Every row gives one point. To make a cloud, some directions were put in groups of two or more. Within a group, all points are equally far from the middle, so they leave a hole (a ring in 2 directions, a hollow ball in 3). The other directions are filled evenly. Then the cloud was stretched, turned, moved and blurred a little. Count the holes, and give their numbers of directions, smallest first.

Cloud (20 x 3)
[[-1.6 -1.2 -3.5]
 [-5.2 -2.9  2.8]
 [ 2.7  2.2  4.0]
 [-1.8  2.2  2.4]
 [ 0.4 -3.9 -0.8]
 [-3.7 -3.2  4.8]
 [-1.3  2.7 -0.3]
 [-0.4  1.4 -2.8]
 [-2.0 -1.2 -3.5]
 [ 0.1 -4.1  5.8]
 [ 0.6  2.5 -1.5]
 [-0.4 -5.4  2.9]
 [-2.7 -1.4 -3.3]
 [-1.0 -4.9 -0.1]
 [ 2.8  1.0 -1.3]
 [ 3.3 -2.4  5.2]
 [-1.3 -3.8  6.0]
 [-2.8  2.0  0.0]
 [ 1.1 -0.6 -2.7]
 [ 4.5 -0.5  2.2]]
Holes: 1 (3)

Cloud (30 x 4)
[[ 5.4 -3.5  0.6  1.8]
 [ 1.3 -3.0  5.6  4.0]
 [-0.9  3.8  0.8  2.5]
 [-1.7 -4.7  0.5 -1.7]
 [-1.6 -1.8  5.7  3.7]
 [ 1.8  3.4 -2.4 -1.0]
 [-2.3 -4.6  1.1  0.0]
 [ 1.7 -3.8  0.1 -3.5]
 [ 3.5 -2.7 -3.8 -1.5]
 [-1.4 -1.9 -1.6 -4.0]
 [-2.8  3.1 -1.3 -1.6]
 [ 4.2 -4.3  1.1 -1.6]
 [ 0.6  2.2  4.7  3.9]
 [ 0.8  0.9  6.6  3.1]
 [ 4.0  1.1 -1.5  2.3]
 [-0.3  1.1 -3.7 -3.3]
 [ 1.0  2.7  5.1  0.1]
 [-2.3 -1.1 -1.4 -3.8]
 [-1.7 -1.6  4.8 -2.3]
 [ 0.9 -4.7  0.1  2.7]
 [ 2.4 -2.5  1.9 -3.4]
 [ 1.2 -2.3 -3.9 -3.1]
 [ 0.7  1.7 -1.3 -3.9]
 [ 3.7 -2.6 -3.6  0.4]
 [ 0.8 -0.7 -4.5  0.2]
 [-2.2  4.3  2.2  0.5]
 [-1.5 -2.1  6.0  3.4]
 [ 0.1 -5.6  2.5 -0.9]
 [ 2.0 -4.3  2.9 -2.2]
 [-4.2 -1.1  2.0  1.5]]
Holes: 1 (4)
